Rows are points. Examples show where two turns around zero, p and q, send a point. Write where each new point lands after one turn and then the other. Backwards means that the second turn is done in reverse. Each puzzle has new turns, and all numbers are rounded.

Turn p:
[  7.0 -20.4] -> [ -2.7 -21.4]
[1.0 7.5] -> [4.2 6.3]
[-2.3 -0.8] -> [-2.4  0.3]
[ 0.2 27.3] -> [12.2 24.4]
[ -5.8 -13.6] -> [-11.2  -9.7]
Turn q:
[4.5 8.0] -> [4.2 8.2]
[  9.2 -13.6] -> [  9.7 -13.3]
[-2.4 24.1] -> [-3.3 24.0]
[-17.1  -3.8] -> [-17.0  -4.4]
[  5.8 -14.7] -> [  6.3 -14.5]
Where do these land?
p, then q: [11.6  6.8] -> [13.4  1.5]
p, then q: [-28.3  -1.9] -> [-26.6   9.8]
q, then p: [3.4 0.0] -> [ 3.1 -1.4]
p, then q: [13.3 -5.0] -> [ 10.1 -10.0]

Turn p:
[10.3 25.5 -5.5] -> [-23.8   9.7  11.2]
[ 6.2 -2.8 -6.4] -> [ 1.8  9.0 -1.6]
[ 5.8  4.0 12.0] -> [ 0.9 -3.5 13.4]
[-16.2  -2.2  -9.5] -> [ -3.6  -6.1 -17.5]
[-15.5 -29.4   2.9] -> [ 25.8 -11.7 -17.6]
[9.4 4.9 6.3] -> [-1.1  2.8 12.0]
Turn q:
[  9.5 -10.4   7.9] -> [-11.0  -9.7   6.7]
[ -1.1  24.1 -14.9] -> [ 14.7   6.2 -23.4]
[-7.7  6.2  9.3] -> [11.9 -2.9  5.9]
[ 14.2 -14.2  11.6] -> [-15.5 -14.7   9.0]
[-14.9  -5.8 -13.9] -> [-0.1 21.1  2.0]
Where do these land?
q, then p: [-0.8 -8.3 -9.8] -> [-10.5  -6.9  -2.8]
p, then q: [  6.2 -20.9   2.9] -> [ -9.3 -14.3 -13.8]
q, then p: [ -4.0 -17.7   3.7] -> [ -0.8 -17.7   5.5]
q, then p: [ 5.7 18.4  0.7] -> [ 5.5 17.7 -5.4]
p, then q backwards: [-7.0 28.6  2.5] -> [ 18.0 -23.3   2.8]

Turn p:
[-41.1  10.9  -3.5  -4.4] -> [-14.8 -17.5 -31.6 -17.7]
[ -6.1 -12.6   2.6   3.3] -> [-7.0 -7.8 -0.9 10.2]
[11.4  3.1 -2.3  9.2] -> [-2.1 12.1  8.8  0.4]
[ 20.7   5.4   0.4 -12.8] -> [21.5  7.5 10.1 -1.7]
[-2.4  5.3 10.2 -0.5] -> [-1.1 -6.7  5.0 -8.2]
[ 17.5 -12.0  -7.5   5.3] -> [ 3.5 12.5  8.7 17.0]
Turn q:
[18.4  4.1 13.3 -7.9] -> [  7.7   8.9  -6.7 -20.3]
[ 5.5 10.4 -4.1 -8.7] -> [  3.8   7.7 -12.4   1.2]
[-20.3   4.6   3.0  14.8] -> [-4.5  4.9 19.6 15.3]
[  2.5 -15.0  -6.1  -2.5] -> [ -4.7 -15.1  -3.5  -3.5]
[-29.4  11.8   6.6  -1.5] -> [-17.8  18.0  11.6  16.7]
[-6.1 -9.5 -7.4 -7.9] -> [-11.3  -8.6  -5.8   3.1]
[29.5 -6.4 -5.3 13.6] -> [ 26.6 -15.8  -2.8 -12.6]
Where do these land?
p, then q backwards: [  1.6   6.2 -28.2  -8.0] -> [ 11.3  23.8  -4.1 -13.7]
p, then q: [ -5.8  14.6 -17.0   1.8] -> [  1.1   6.8 -17.2  14.0]
p, then q: [14.5 11.2 17.1  6.6] -> [ -9.3  15.8   2.4 -18.2]
p, then q: [ -4.0 -23.7  15.2   0.1] -> [ -3.1 -15.9  22.7  -5.7]
q, then p: [ -7.1   1.3  11.1 -14.3] -> [ -0.2  -4.9 -13.6 -13.0]
q, then p: [ 0.7 -9.6  1.8 13.9] -> [  1.6 -10.5  11.1   7.3]

Turn p:
[  4.2   5.9 -18.3  15.4 -11.0   2.6] -> [ -5.2   7.3 -11.5  -0.5   1.2  23.2]
[ 10.3 -10.5  -8.1   8.6  12.1 -19.3] -> [ 11.9 -23.5  -0.6   1.9   2.6  13.0]
[ -9.8   1.7   3.4   3.0 -13.6  17.0] -> [ -9.4  19.3  -2.6   4.4 -10.1  -2.5]
[ -9.3 -27.0  -9.7 -19.4  17.1   4.2] -> [ -1.9 -18.4  18.3 -17.5 -23.9  -6.2]
[ 12.5   8.1  24.1  14.7 -21.6  -6.2] -> [ 17.9  16.3 -18.7  21.4   9.8  -5.7]
[ 0.2  4.4 -8.0  6.4 -8.1 -7.8] -> [ -2.6  -1.6 -12.8   0.4   3.4   8.1]
[ -6.3 -10.3   8.2   5.5   7.0  19.0] -> [ -2.0   8.0  17.1   9.5 -14.2  -1.4]
[-14.2   8.0  -2.8 -17.3  15.6  -5.5] -> [-15.9 -13.1   8.9 -10.4   7.4 -13.5]
[ 12.3  19.8  11.1 -16.9   2.3  -4.0] -> [  7.0   6.0   1.8  -9.3  23.9 -15.1]
Turn q:
[-14.2  -9.9   7.9   5.9   1.7 -16.5] -> [ -6.2   5.0 -14.7   6.4 -14.2 -12.1]
[ -1.1  12.7  18.2 -13.2  -1.4  26.4] -> [12.0 11.9 32.2 -3.9 -4.5  2.7]
[  3.3 -10.8 -17.3   9.8   5.9  16.1] -> [  1.9 -10.5   1.2  -7.7  21.5 -13.5]
[ -5.8   1.9 -11.3 -16.9 -19.0 -16.1] -> [ -5.7 -21.9  -4.4   0.9 -19.1  13.2]
[ -8.2   3.4   0.2 -15.9  -0.8 -13.0] -> [  1.6  -3.2  -5.8  -5.8 -19.1   7.5]
[ 15.7 -19.4  -5.8   4.3  -2.8  22.4] -> [ 15.9 -12.1   8.9   7.9  22.7 -11.3]
[16.7  8.5 -0.2 16.5 18.2 -6.8] -> [ -3.1  17.9 -13.9  -1.6  20.2   8.1]
[ -6.4  13.7   8.3   9.6  -1.8 -12.5] -> [-16.6  12.9  -3.4   3.7  -7.3   5.4]
Where do these land?
p, then q: [-20.1  15.0   6.6  -9.2  16.6  13.1] -> [ -8.7  19.2  -6.5  -0.6 -25.1  -9.4]
q, then p backwards: [ 16.5   8.4 -19.0   1.2 -16.6   3.8] -> [  1.4   8.7 -14.4  11.9  20.3 -12.5]
p, then q: [  6.3   1.3  21.6   8.4   2.3 -19.8] -> [ -1.0   4.1 -21.9   6.5  20.7  -3.1]
p, then q: [  0.1   0.6  -4.5   4.9   8.0 -14.4] -> [  8.2  -3.1  -4.7   0.1   6.0 -13.4]
q, then p: [18.6 -6.4 13.6 -0.5  3.8 -7.4] -> [ 2.7  7.8  5.4  3.1 10.7 20.5]
p, then q: [-16.6  -3.0  -3.0 -10.9  12.5  12.1] -> [ -2.6   4.0   2.9   8.1 -24.3  -5.5]
q, then p: [ 10.3  -1.7 -20.4  -6.7 -30.9   4.9] -> [ 10.5  -2.9  14.4  14.2 -31.9  -0.6]
q, then p: [  0.5 -15.2  10.1   9.6  -2.3 -17.2] -> [ -6.9  -4.9 -12.6   4.9   2.2  21.6]
q, then p: [-15.6   1.0  -5.0   3.2   6.7  24.8] -> [  7.4 -13.7  -2.0  -0.4   8.2 -25.0]

Turn p:
[ -1.8   4.9  -0.6  -2.7   6.2  15.4   3.6 -19.7] -> [-1.2 -3.5 23.9  2.8  3.8  6.2  7.0 -4.1]
[ 22.5   3.3   8.9   9.1  23.6  -9.3 -17.0   3.7] -> [  0.8   4.4 -10.5 -10.3   3.6 -13.6  32.5  11.6]
[  9.5  16.5  -2.2 -13.5  -1.6  12.7  10.4  -5.9] -> [ 13.9  -4.7  20.2 -12.4   5.2  -3.0  -4.3  -4.8]
[ -4.7  -5.4  -8.1  15.0  -6.7  -9.6   4.7 -18.7] -> [ -2.3 -11.5   1.4  25.0  -6.2  -3.1   2.8  -5.4]
[-27.3  -8.5  30.7 -15.4   8.8 -13.6 -10.6  16.8] -> [-12.1  27.8 -16.1 -15.1 -28.0  21.4  -0.1   2.1]
[  5.3  -7.6   2.1  16.2  -7.7 -18.3  18.6  -7.4] -> [ -0.9  -2.4  -3.0  20.0 -14.1 -22.5  -3.6  -4.1]
[11.9  8.5 -5.7 15.3 -0.8  9.7  6.1 11.2] -> [ -3.7  -5.1  -2.5  -6.0  16.9 -17.2  -1.4  -8.6]
[  8.5   0.6  -3.7 -23.8   1.1   2.1   3.9  -5.0] -> [17.7  3.2 13.0 -5.6 -0.4  4.0 -5.0 11.6]
[  6.4 -12.9  -3.1  12.3   1.1  10.0  -8.0  15.0] -> [-15.6   1.4 -10.8  -1.5  16.6  -5.6  -1.7   9.1]
[ -2.7   8.8  -1.9   1.7 -24.7  18.2  -3.6  -8.2] -> [ -7.4 -25.3  10.7  -5.7   3.1   7.0 -13.4  -5.6]
[-27.6  -8.2 -16.3 -14.2   0.6 -17.4  -8.0  18.2] -> [ 10.8  15.6 -26.3   8.9  -0.7  26.3 -13.0  -1.9]
Turn q:
[-15.8 -16.5 -11.3  -1.0   0.4  17.3  11.6 -20.4] -> [-23.3  -1.7 -17.4  16.7  -7.4   1.0  -4.5  17.2]
[ -8.1 -15.1 -12.1   8.2 -17.5 -16.2  -2.8  16.7] -> [ 17.4   5.5 -24.6 -11.9   5.6  13.2   6.8   5.3]
[ 14.5 -11.2   7.5  13.7 -16.8  17.5  16.3  12.0] -> [ -7.3  -2.9 -21.8 -20.3  -8.6 -14.1 -13.5 -13.2]
[-14.0  -8.5   1.4  -8.2  -8.6   0.3  14.7   9.0] -> [  0.2  -7.9 -19.3   5.4  -8.5   3.8  10.9  -6.4]
[  9.6  21.0   6.7   8.8   8.5   4.2 -16.8  14.2] -> [  6.2   9.7  17.5  -6.0  19.0 -10.7  -2.2 -16.5]
[11.4 13.2  4.8 17.9 13.9  4.7  8.4 -5.0] -> [-15.8 -10.1  14.1 -12.0  12.1  -6.9  -7.6  -3.5]
[ -6.6  -6.0  12.0 -14.5  12.7 -12.6 -14.1 -13.5] -> [10.5 -1.2 16.6 13.1 -7.6 -5.9 13.2 17.6]
[-16.1  20.1  -7.2 -18.9   9.7   2.6  -9.3 -17.9] -> [-10.2   9.2  20.0  27.8   0.2  12.1   8.5   1.1]
[ 18.6   6.9 -12.5 -10.1  13.2 -16.2 -14.3  10.0] -> [ 25.9  -2.5  18.1   2.7  10.2  10.1 -13.3  -1.5]
[  6.6  -3.9  10.8   4.1 -15.5  -1.6   6.3  -5.1] -> [ -3.6   1.8  -3.3 -15.5 -15.0  -2.6   1.7  -0.2]
Where do these land?
q, then p: [ -7.4 -14.4   5.6 -10.6  -7.4 -13.0  17.3 -12.8] -> [ -7.2  -3.5  -2.9   4.6   6.2  -4.1 -30.5   3.9]
p, then q backwards: [  5.2   0.4  21.1  13.7   5.9   8.5 -21.0   1.2] -> [-14.6   3.0  13.2  18.8  -6.6  -3.7  15.7 -12.4]
p, then q: [ -3.2  -5.1  -3.9   5.4  -3.3   3.3 -22.9   3.7] -> [ -3.1  -4.9 -16.7  14.6   8.9  -1.0  -5.9  -0.2]
p, then q backwards: [  2.2  -3.1 -17.9   7.8  -6.1 -30.3  18.6 -12.7] -> [ -3.4 -15.9   4.0 -32.7  10.6  12.6  -7.2  13.7]
p, then q: [-10.6   0.6  -5.8  -7.6   7.4  -6.8  13.9 -20.0] -> [-13.6   5.2   6.6 -21.8  -4.5 -11.6  -2.2  -3.2]
p, then q: [ 23.5  24.4 -15.0 -19.4 -15.1  -5.2   0.1   2.9] -> [ 28.9  -8.2   7.9  -2.6 -16.0  -7.7 -25.9   7.6]
p, then q backwards: [  4.7 -11.6  -6.1  -1.7  11.6  12.8  11.4   6.3] -> [ -0.5   6.4  -5.0   9.9   7.1   7.7 -19.4  -3.9]
p, then q backwards: [-4.4  9.4  9.9  4.8 -9.1 23.5 -1.6  6.7] -> [12.0 15.6  0.3 17.3  0.8  2.6 14.4 -2.5]
q, then p: [-10.0  -0.6  12.0   7.6  16.0   7.1 -15.9  24.7] -> [ 16.5  12.7  -1.7  13.8  -5.8 -18.0  22.0  -1.4]

Turn p:
[ -4.8  -8.9 -15.5   5.0  -9.2 -14.9   5.4  -9.0  -1.4] -> [ 2.7 13.8 -4.4  0.8 17.9  3.2 -7.9 -9.2  9.4]
[ 12.0 -17.7 -10.3   4.5  18.3   8.0 -28.8  -8.3   5.1] -> [-20.1 -28.2  11.9  -5.2  10.4  10.7 -17.0  -0.3   5.3]
[12.1  5.2 10.1  7.4 -5.3 11.3 12.0 -0.1 -1.7] -> [  6.8   1.1   7.7   6.5 -15.9  -4.0   1.0 -11.7  -8.8]
[ 10.3  -4.2 -15.4  -8.7   4.2  -1.4 -21.1   0.3 -13.6] -> [ -3.4 -22.0   1.4  -3.7  23.1  -6.0  -1.8  -0.2  -2.1]
[-10.7  20.2 -11.2   1.9   6.0  -4.1  10.0  -6.5   6.9] -> [ 15.3   7.7 -14.4 -16.6  -5.4   3.5  -8.0   3.0   1.7]
[  7.6   7.5 -12.9 -22.5 -15.3  15.1  12.2   6.1  15.5] -> [ -1.9  -1.6 -12.9  -9.1 -13.5 -29.6   4.9 -13.1  12.9]
[ -7.1  17.3  48.1   4.6 -18.8  10.2   4.1   6.5   5.6] -> [ -4.2  23.8  15.3   9.9 -32.7 -11.6  12.5  17.5 -25.5]
[-11.1 -10.7  -4.2  -2.0  17.4 -30.3  12.0 -11.0  -9.9] -> [16.9 10.0  2.7 -1.9 20.4 24.2  7.4  6.4 18.6]
[ 1.3  2.6  1.8  3.8 -4.1 -7.7  7.5 16.2  5.6] -> [ 5.7  4.1 -9.1 15.2 -5.8 -4.2 -0.7  5.0  3.8]
[ -9.6 -11.3   9.6   6.1   6.9  13.7 -13.3   5.7 -12.0] -> [-17.8  -8.6   2.0   4.1   1.5  13.8   9.5   2.7 -15.4]
Turn q:
[-13.8  -7.0 -15.7  -1.6  11.7  12.1  -2.9   6.7  -3.2] -> [  0.2  -1.1 -15.5 -20.5   9.3  -3.4   1.7  -7.8   3.9]
[  7.8  -9.7  21.1  18.6   6.7 -22.2  12.2  12.9  -6.3] -> [ 16.9   0.1  -8.5  19.3   5.0  10.2  -3.6  25.0 -18.5]
[  1.0 -20.2 -16.3  15.4  -9.8   6.7  11.4  21.2  -1.4] -> [  6.9 -13.7 -20.3 -16.4 -11.5  18.6  12.3   7.0  -6.3]
[-15.6  21.5 -16.7 -11.5 -12.6   8.4 -11.0 -17.1 -16.2] -> [-20.3  -0.4  18.7 -18.5  -1.2 -18.2  -0.8 -22.2  -9.8]
[ -2.7  12.2 -14.1  -2.3   9.7  -9.1   5.6  -3.0  21.8] -> [ -4.1   4.0 -14.6  16.2  -2.0  -2.0   1.2 -22.7   4.7]
[  1.7 -14.9   7.4 -11.9 -10.8  16.5   9.3 -16.1   0.9] -> [ -1.5 -13.1  19.9  -6.7   6.7  15.5   0.0  -0.7  16.0]
[ 15.2 -10.6  17.0 -17.2   9.0 -20.8  -5.5  -3.2  17.2] -> [ 17.0  -5.5   3.3  29.0   1.0 -10.0  -6.2   7.8  20.2]
[ 22.1   6.4   8.5  16.4  -3.3  -1.6  -6.2 -24.3 -15.0] -> [  9.4  18.5  29.7   5.6  -0.8   2.8  14.9   4.1 -12.0]
[-19.1   7.8   8.2   1.2  -0.5   3.2 -14.0  16.7   5.7] -> [ -7.7   7.7 -12.5  -8.7  -6.6  -7.5 -23.2   5.2   0.4]
[ 3.4 14.7  0.6 -7.1  0.0  6.7  1.2  6.2 -3.7] -> [-17.1   3.6  -0.2   0.6   0.2  -6.0   3.8   4.2   1.2]
Where do these land?
q, then p: [  2.7 -23.0   4.0  -8.8  -5.5  10.2 -15.5 -21.3  -9.8] -> [ -1.9  -5.7  25.4   5.9 -15.9 -10.7   9.6  12.0  15.2]
q, then p: [ -6.2   4.8  -8.9  -8.7   0.7  11.9   9.4  16.4 -12.5] -> [ -4.2   1.9 -16.8  -6.1   8.7   7.8  15.3   0.9  12.5]
q, then p: [ 16.6 -16.7  15.8 -19.7  11.9  -2.9 -12.3   3.1  -1.9] -> [  3.5  -6.8  -0.7  24.0 -12.9  -1.0 -12.0  14.4  18.8]
p, then q: [-4.7 30.9  4.3 11.8 -7.1  2.9 -5.1 -3.9  9.1] -> [ -6.3  -5.8   7.4  -5.5 -15.0 -26.1   6.6  11.5  -8.8]
q, then p: [  4.9 -28.5   7.7  -0.2   5.0 -15.8 -16.3  -6.5 -17.1] -> [ 11.8 -20.0  19.6  24.9   0.0  -9.4   2.4   3.9  10.9]
q, then p backwards: [  8.3 -26.9   2.1   9.5   1.7   9.2 -10.9   1.0   3.8] -> [ -3.1  12.9   0.1  -7.6  19.1 -14.5  14.9  -8.2   2.9]
p, then q: [ -3.3  17.2 -12.0   1.4 -18.2 -10.7   0.1   6.0  12.8] -> [  2.9   4.8  -8.0   7.8 -14.9 -23.1   7.4  -8.2  -8.1]
p, then q: [ -8.7 -31.0   9.0  -8.3   9.7   1.5  -7.7   0.1  -0.4] -> [ -7.8   0.9 -12.6  -6.3  13.7  21.3 -19.7  -4.1   5.8]
q, then p: [  2.9  16.9  10.2   3.3 -14.1  -3.6  24.9   2.7   0.9] -> [-13.7   7.5 -10.6   3.6  -1.5  16.9   6.4  -6.5 -22.5]
q, then p: [-11.9  17.8  -0.7  10.3   7.5  -4.4   2.5   5.2   3.3] -> [  5.9  -1.0  -8.8 -12.8  13.1   4.3  -5.1   1.2 -13.9]
p, then q: [  7.9  12.9 -25.3   5.8  11.5  16.0  17.5  10.0 -10.2] -> [ 16.6 -11.3  16.4  -8.1  -3.5   2.4  27.8 -14.6   7.6]
q, then p: [ -8.5  25.4  -6.1   3.6  -3.1 -14.4  13.5 -13.0  22.0] -> [ -4.1  15.8   6.6 -15.9   7.9  16.3 -17.8  -9.5 -22.8]
